Each row is a point. Each copy is the shape, with its points in the same order, stretched, turned, moved and blurred by noise. Is it also mirrored, or only turned?
In the rows, 128 means zero.

Shape (8 x 2):
[[122 126]
 [ 99 152]
 [158  96]
 [ 84 149]
 [135 112]
 [ 77 158]
 [ 92 120]
 [132  99]]
Copy 1 (8 x 2):
[[138 131]
 [128 102]
 [142 168]
 [140  93]
 [142 144]
 [137  84]
 [163 111]
 [155 148]]
Copy 1 is: only turned
Copy 2 (8 x 2):
[[127 133]
 [159 146]
 [ 93 111]
 [161 158]
 [114 124]
 [172 163]
 [131 162]
 [102 134]]
Copy 2 is: only turned
Copy 3 (8 x 2):
[[112 143]
 [ 89 174]
 [148 106]
 [ 71 177]
 [120 128]
 [ 62 185]
 [ 71 152]
 [117 117]]
Copy 3 is: only turned

Shape (7 x 4):
[[142 108 165 111]
 [119 134  93 122]
 [101  94  97 144]
 [151 103 156 165]
 [ 82 162 115 118]
 [ 83 101 177 135]
 [143 175  84 126]]
Copy 1 (7 x 4):
[[109 150 143 105]
 [152 105 122 123]
 [122 102  93 122]
 [ 83 117 143 130]
 [168 134 111 151]
 [106 163 101 139]
 [169  99 152 137]]
Copy 1 is: only turned
Copy 2 (7 x 4):
[[159 118 131  82]
 [114 136 140 153]
 [148 111 140 174]
 [181 135  88 104]
 [ 76  88 121 144]
 [153  63 106 104]
 [ 87 159 125 153]]
Copy 2 is: mirrored
Copy 3 (7 x 4):
[[120 145 162  98]
 [148  88  98 117]
 [114  99 115 148]
 [ 98 181 137 134]
 [186  69 116 143]
 [124 134 179 161]
 [176 100  72 102]]
Copy 3 is: mirrored

Shape (12 x 6):
[[116 152 145 105 135 139]
 [131 137 132 117 137 111]
 [ 84 100 151 112 160 122]
 [152 140 124 131 115 144]
 [102 150 113 134 158 127]
 [161 132 108 119 143 140]
 [106 136 143 128 127 116]
 [160 125  10 147 101 128]
 [160 123 130 120 138 111]
 [150 136 130 140 159 123]
 [ 77 101 139 135 157 139]
 [153 146 151 150 141 126]]
Copy 1 (12 x 6):
[[155 150 123 149 136 108]
 [134 144 128 133 100 134]
 [131 150  80 127 143 141]
 [138 119 160 136 127 118]
 [101 133 106 145 122 109]
 [109 138 158 140 108 136]
 [145 131 114 130 126 116]
 [ 25 101 184  82  82 102]
 [129 143 149 131  86 156]
 [114 131 138 150 100 146]
 [115 125  81 127 164 124]
 [146 116 146 155 110 137]]
Copy 1 is: only turned
Copy 2 (12 x 6):
[[153 128 150  89 117 141]
 [144 124 133 127 124 132]
 [118 133 184  96 114 112]
 [158 133 126 133 150 145]
 [114 112 127  84 137 123]
 [143 102 139 133 170 137]
 [143 144 135 111 115 124]
 [145 102  90 152 240  76]
 [148 117 132 163 139 140]
 [119 110 118 136 142 149]
 [101 136 176  79 130 113]
 [132 132 105 137 126 163]]
Copy 2 is: mirrored
Copy 3 (12 x 6):
[[134 128  87 109 141 107]
 [146 119 105 134 115 110]
 [175 115 107  52 143 114]
 [105 152 121 155 112 138]
 [127  90 106 120 144 143]
 [122 146  91 162  95 138]
 [139 114 124 107 141 106]
 [  7 121 101 188  46 166]
 [156 143 103 154  90 118]
 [163 116 116 152 117 140]
 [148 111 131  48 155 136]
 [163 129 134 169 130 136]]
Copy 3 is: only turned

Shape (12 x 8):
[[148 103 165 123 181 108  96 126]
 [159 126  88 102 149 147 119 152]
 [126 110 138 133 108 129 145  97]
 [157 164 125 130 185 101  82  77]
 [118 171 127 143  91 131 100 109]
 [105 109 150  88 114 105 138 159]
 [175 148 132  98 112  82 125 166]
 [132 123 135 172 183 164 161 102]
 [142  93 131 112 146 139 129 129]
 [115 129 147 176 108 104 100 166]
 [166 123 124  92 150 131 105 119]
 [134 114  79 151 119 127 113 124]]
Copy 1 (12 x 8):
[[ 69 141 133 124 202 138  95 149]
 [144  94 122 100 116 142 112 186]
 [121  99 128 155 126 150 126  90]
 [ 52 103  35 120 195 123 123 146]
 [ 86 113  88 164 119 107 183 114]
 [147 150 163 125 122 109 105 116]
 [106  99 141  83 152  56 118 145]
 [136 113 129 137 186 227 167 109]
 [127 113 150 127 135 162  95 142]
 [ 95 135 149 182 186  88 173 138]
 [ 96 103 113 100 133 138  94 158]
 [140  76 100 171 129 126 123 155]]
Copy 1 is: mirrored
Copy 2 (12 x 8):
[[105  84 103 146 150 118 152  91]
 [147  90 123 137 135 163 123 139]
 [136 139 152 120 121 120 130 107]
 [135  28  98 117 106  72 159  99]
 [122  80 155 106 130  95 120 138]
 [ 83 133 120  94 147 159 116 105]
 [ 81  71 134 115  96 142 107 109]
 [150 125 127 142 125 126 208 139]
 [138 125 128 142 148 153 132 110]
 [ 86 110 122 147 140 102 126 150]
 [138  76 136 135 137 141 121 100]
 [159 114 118 148 120 111 111 140]]
Copy 2 is: only turned
Copy 3 (12 x 8):
[[133 143  83 104 126 107 148 172]
 [149 183 105 150 139 136 146 121]
 [133 115 133 133 109 133 115 119]
 [115 137 105  80 156  79 150 110]
 [ 96 136 161 139 155 120 125 106]
 [133 147 145 168  90 104 131 159]
 [162 143 135 165 166  95 137 155]
 [ 96 128  46 145 128 150 123 112]
 [144 150  99 129 104 143 141 139]
 [108 157 130 154 149 116  80 156]
 [146 153 115 122 133 128 160 136]
 [147 163 136 126 133 126  89  89]]
Copy 3 is: only turned
Copy 4 (12 x 8):
[[ 59 108 160 126 101 155 133 171]
 [134 110 160  68  80 121  87 156]
 [153 122 119 154 147 129 177 133]
 [ 67 126 185 167  73 115 146 164]
 [148 123 150 196 134  84 118  83]
 [129 141 140 122 105 171 135  99]
 [117 110 249 123  99 159 117  97]
 [134 137  93 156 129 118 109 213]
 [122 110 124  94 110 147 136 165]
 [ 90 136 162 178 171  89  80  98]
 [118  95 170  95  77 146 132 154]
 [124 132 135 109 143  74 127 140]]
Copy 4 is: mirrored
